Each wall is flat, endless, passes through zero and stands at right angles to its row. A trip goes straight from one point to another. Which walls does it cross, in order?

Walls:
(1): [ 1.73 -0.65]
(2): [-0.73 -1.02]
(3): [-1.44  0.77]
(4): [3.52 0.92]
(5): [-0.82 -3.58]
(6): [0.52 0.18]
Trips:
[ 1.09 -2.11] to [ 0.95 -0.40] -> 2
[-1.46 -0.47] to [-2.70  1.44] -> 5
[-2.32  0.43] to [-0.99 -0.95] -> none
[ 1.21 -1.88] to [1.79 6.90] -> 2, 5, 3, 1

Walls:
(1): [-0.83  4.51 -2.90  3.05 -2.88 -0.61  2.32  0.01  1.08  1.88  2.67]
(2): [-0.56 -0.08  0.16  0.24 -4.86 -1.50 -1.37  0.27  1.21  2.93  0.29]
(3): [ 2.23 -1.59 -1.55 -0.34  1.06  1.44  1.11 -1.33 -1.40 -1.96 -0.82]
(4): [-1.42 -0.12 -0.20 -0.67  2.11  2.26 -2.93  3.17 -0.02  1.94 -0.78]
(5): [ 3.04 -2.40  0.44  0.40 -1.56 -0.89 -0.18  1.28 -2.80 -1.93 -1.18]
(6): [ 0.28  0.11 -0.05 -2.24  2.42  0.99  1.21 -2.28  1.53  0.15 -0.85]
Trips:
[-1.04 -1.59 -0.01  0.37 -1.96 -0.90 -1.62  0.23  0.42  1.81  0.09] to [-0.08 -0.70  0.77  0.04  0.33  2.42 -1.01 -0.36 -1.06 -0.48 -1.58] -> 1, 3, 2, 6
[-2.36 -3.69 -1.55  0.91 -4.93  0.01  3.51  3.22 -0.68 -0.95  0.97] to [ 0.52  1.26 -2.02  1.26  2.97 -0.95 -0.21 -0.42 -1.93  0.23  1.41] -> 3, 2, 5, 4, 6
[ 0.54  2.48 -3.84  3.42 -0.22 -1.22 -1.96  3.08  1.44 -0.25 -0.66] to [-0.48  1.39 -1.91  2.08  1.95 -1.98 -1.96  1.95  0.47  0.26  0.74] -> 2
[ 2.44  2.60 -2.53 -0.07  2.16  2.67  1.23 -1.64 -0.26 -3.19  2.88] to [ 0.63 -3.11  1.60  3.43  0.46  0.37 -0.68 -0.54 -1.11 -1.15 -0.71] -> 5, 1, 6
[-2.40 -0.40 -2.20 -2.66 -2.09  2.13  0.61  1.14 -1.64  2.45  2.36] to [ 2.60  1.09  0.71 -0.27  2.11  0.86  1.84  1.10 -2.44 -0.10  2.59] -> 3, 2, 5, 6, 4
[-2.17  1.65 -1.13  0.55 -0.68  2.96 -0.14 -1.83 -0.28  3.02  0.42] to [ 0.30  1.81  0.13  0.07 -0.76 -1.34  0.14 -0.50 -3.88  4.32 -2.11] -> 6, 5
[-1.07 -3.03 -0.15  1.55 -2.28  1.25 -0.01  2.42  2.88  0.05  0.31] to [-0.21 -0.15  0.18 -0.96 -0.16 -0.50  0.76  0.96  1.51  0.86  1.06] -> 5, 6
[ 3.21 -1.47  1.17  0.79 -1.31  4.17  3.15 -1.73  0.72 -0.66 -0.91] to [ 0.99 -1.47  0.91  2.88 -2.47 -1.80  2.91 -3.17  0.52 -4.19 -3.15] -> 6

Walls:
(1): [ 1.33 -1.44  0.46 -2.47  0.03  0.78 -0.63 -1.89 -1.02  1.48 -2.45  1.04
  1.53  2.28 -0.80 -1.16 -2.26 -0.16 -1.16 -1.71  0.82  3.06  0.19 -0.71
 -1.75 -0.44 -1.28  0.25 -3.88 -1.06  1.64 -1.32]
(2): [ 0.79 -3.03  1.45  0.87 -0.12 -0.75 -0.46  3.82 -0.02 -2.16  4.55  3.42
 -1.31 -0.70  1.08  2.74 -0.31  4.77 -3.05 -2.71 -0.79 -2.10  1.01  0.01
 -1.61 -0.26 -0.26 -1.19  0.05 -4.58  1.86  3.56]
(3): [ 0.81 -0.34 -0.32 -0.57 -0.48  2.67  1.40 -0.01 -0.51  1.28  1.26 -1.73
 -2.50 -0.47  2.17 -0.65 -0.98 -0.38  1.59  0.28  0.53  0.68 -1.61 -2.77
  0.06 -3.72  0.78 -0.31  0.56 -0.49 -0.38 -0.62]
(4): [-0.87  1.90 -2.88  1.57 -0.02 -0.43 -1.12 -2.59 -1.06 -0.86  0.37 -1.24
 -0.16  3.70 -2.32 -2.52 -0.71  0.35 -1.66 -3.43 -2.51 -1.45 -0.24 -0.57
  1.35 -1.60 -1.71 -2.47  0.90 -1.92  0.87 -3.24]
(5): [-0.79 -0.14 -1.33  3.87 -0.30 -0.03 -2.93 -2.41  1.84  0.77 -1.51  2.39
 -0.37 -5.01  4.49 -0.74 -2.50 -2.96 -1.77  3.38 -0.45  1.22  0.47  1.69
  0.01 -0.18  0.30  1.21 -0.05  0.95  2.54  0.31]
(6): [-0.56  0.42  1.27 -0.84  0.92  0.44  0.81  2.37  2.57  1.23  0.20  2.21
 -1.44 -1.33 -1.57 -0.16  2.16 -2.95 -0.39  0.50  0.30  0.45  2.16  1.69
  2.04 -2.10 -0.46 -4.39 -0.94 -1.49 -1.56 -2.20]
(7): [ 1.46 -3.54 -1.24  0.19 -1.15 -1.11  0.41 -0.24 -0.30  0.47  1.63 -5.90
 -1.59  1.40  0.54  0.04 -1.35 -1.62  0.63 -1.00 -1.29 -0.67  3.46  1.15
  1.86 -0.92 -1.58  1.31  1.29 -0.53 -1.42 -1.22]
(8): [ 0.37  0.99  1.84 -1.60  1.15  1.30 -0.94  0.67 -1.03 -1.02  2.69 -0.44
  1.08 -2.88  1.41  1.50  1.22  0.36 -0.50  0.68 -0.78 -2.09 -2.60  3.41
 -0.79 -0.88 -0.66 -0.04 -0.79  1.26 -1.05  3.11]
(9): [ 0.69  3.17 -1.06 -1.63  1.02 -5.06 -3.95 -3.08  1.96  0.91 -0.87 -0.25
 -4.10 -2.38 -1.24 -1.11  4.23 -1.50 -2.11 -0.76 -0.04 -1.56 -2.18  1.65
  2.15 -0.04 -0.45  1.15  1.01 -0.43  0.42 -1.06]
(10): [-2.15 -3.15  0.17  0.41  0.32  1.03 -2.29  0.79  1.51  0.85 -0.58 -2.35
 -0.67  0.15 -3.31  0.44 -1.13  3.08 -0.78  2.69 -1.17  3.69 -2.75  1.48
 -0.96 -2.93 -1.97  2.59  1.19 -0.52 -4.24 -0.55]
(11): [ 2.10  2.92 -3.35 -0.36 -1.06 -1.33  5.25 -0.14 -1.47 -1.62 -1.74 -0.33
 -2.79  1.85 -2.75 -1.24  2.33 -1.95  2.44  2.36  2.09 -0.66 -1.56  0.83
  1.03  1.75 -0.16  1.84  1.36 -0.62  1.22  0.57]
(12): [ 0.85 -0.12  2.31 -0.95  2.77 -0.60  1.84  2.27  0.49 -1.72  0.00 -0.99
 -2.53  3.56 -0.76  1.14  0.48 -0.15 -0.29 -0.85  1.22 -2.60 -1.45  2.74
  0.19 -1.13  0.05  1.03 -1.07  0.53 -3.10 -3.26]
Trips:
[ 1.85  3.22 -1.80 -2.81  0.88 -1.90 -0.03  0.56  0.97  1.92  2.58 -0.15
  1.66  1.51 -0.36 -0.37  2.79  1.62  6.29  2.63 -0.41  4.55 -1.19  1.43
  1.58  1.31 -3.48  1.99 -0.47 -0.54  2.09  2.43] to [ 3.02  3.09 -0.20 -0.23  2.02 -0.22  1.77  0.90  4.71 -2.67  0.33  2.51
  0.09  0.27 -1.22 -2.40  1.11 -1.99  0.24 -2.41  1.57  1.12 -1.20  0.82
 -2.17 -1.40  0.17 -0.23 -1.14 -1.54 -0.25 -1.57] -> 6, 10, 12, 4, 8
[ 0.88 -0.28  3.55  2.14  3.45  1.00  1.35  2.54 -0.21 -3.92 -2.41  0.85
  2.39  1.05 -1.16  2.37  3.15 -0.76  3.56 -0.65 -0.66 -2.06 -1.15  3.21
  2.21 -3.33  1.98 -0.24  4.10  1.08 -2.54 -1.22] to [-1.25  1.37  0.88 -1.99 -0.29  0.61  0.46 -1.13 -0.62 -2.74  0.34 -0.59
  0.96  1.76  1.55 -0.61 -1.63 -1.21  1.52  2.46 -2.59 -4.45 -0.10 -3.38
  2.10  0.19 -1.66 -0.57 -1.03  1.61 -0.93  1.01] -> 10, 4, 3, 7, 6
[ 0.04  2.73 -1.56  0.01  2.57 -1.26  0.58  0.33 -1.30  1.09 -2.76  0.80
  3.61  2.07 -2.21 -3.13 -1.42  3.21 -1.56  0.38  0.50  0.88 -0.16 -3.69
 -1.78  0.82  0.79 -1.16  2.38 -2.73  3.19  1.48] to [ 1.57  4.46 -0.22  0.87  0.69 -2.54 -1.98  4.11 -0.85  0.19  0.09  0.31
  0.74  3.20 -0.42 -0.89  0.09 -0.49 -1.57  1.10 -1.51  2.67  1.46  2.68
  0.00  1.21  2.45  1.80 -1.55 -0.43  2.80  2.70] -> 9, 5, 4, 8
[-0.24 -2.35 -1.02 -2.15 -1.80 -0.53  0.67 -1.40  0.71  1.07 -3.26 -0.88
  0.49  0.02  1.14  1.59  2.13  1.09 -2.55  1.85  2.23 -3.06 -2.70 -1.14
 -2.21  0.94 -3.63  1.92  0.87 -4.03 -3.96  2.09] to [ 0.60 -0.52  0.09  2.48 -2.54 -0.58  2.13  1.54  0.80 -0.98 -0.89 -1.32
  2.07  2.03  1.11 -0.59 -2.77  1.41  1.45  2.60  1.70 -1.26  0.52  1.21
 -1.98 -1.23  0.86 -0.05 -1.15  4.23 -2.11 -0.73] -> 9, 2, 1, 3, 8, 5
[-0.60 -1.05  0.90 -2.90 -1.26  3.00  1.67 -0.77  2.91  1.01  0.16 -1.32
  2.83  2.01 -1.75  0.73 -2.04 -4.95 -1.02 -0.13 -3.41 -1.76  2.24  0.58
 -1.82 -1.15  2.54 -0.10  1.13 -2.19 -1.72 -2.79] to [-1.67 -2.66 -0.34 -1.76 -3.02 -3.27  0.17  0.54  0.20  3.75  3.02  4.85
  1.30  2.00  0.96  1.69  0.50  0.59  0.35  0.32  0.67  0.35  0.25 -0.69
 -0.38 -0.80 -1.53 -0.55 -0.21 -2.41  1.42  0.29] -> 2, 12, 10, 3, 4, 7
[-0.83  3.66 -4.40 -1.07  1.12  0.39  2.98 -1.27 -1.04  0.92  1.59  0.31
  0.33 -3.67  4.52  1.93 -0.92  1.52  1.10 -2.73  3.67  0.82 -2.43 -2.06
  0.92  3.24 -0.97  0.19  3.88  2.56 -0.23  0.69] to [-1.22  1.28 -1.54  0.40  2.33 -0.63 -2.54 -0.16  1.01 -2.58  0.21 -2.02
  0.36 -0.12  1.70  0.61  1.08  0.04 -2.26  0.42 -1.99  2.32  0.53  0.56
  3.55  0.09 -0.10  0.48  1.69  2.01  0.79  0.59] -> 4, 3, 11, 7, 10
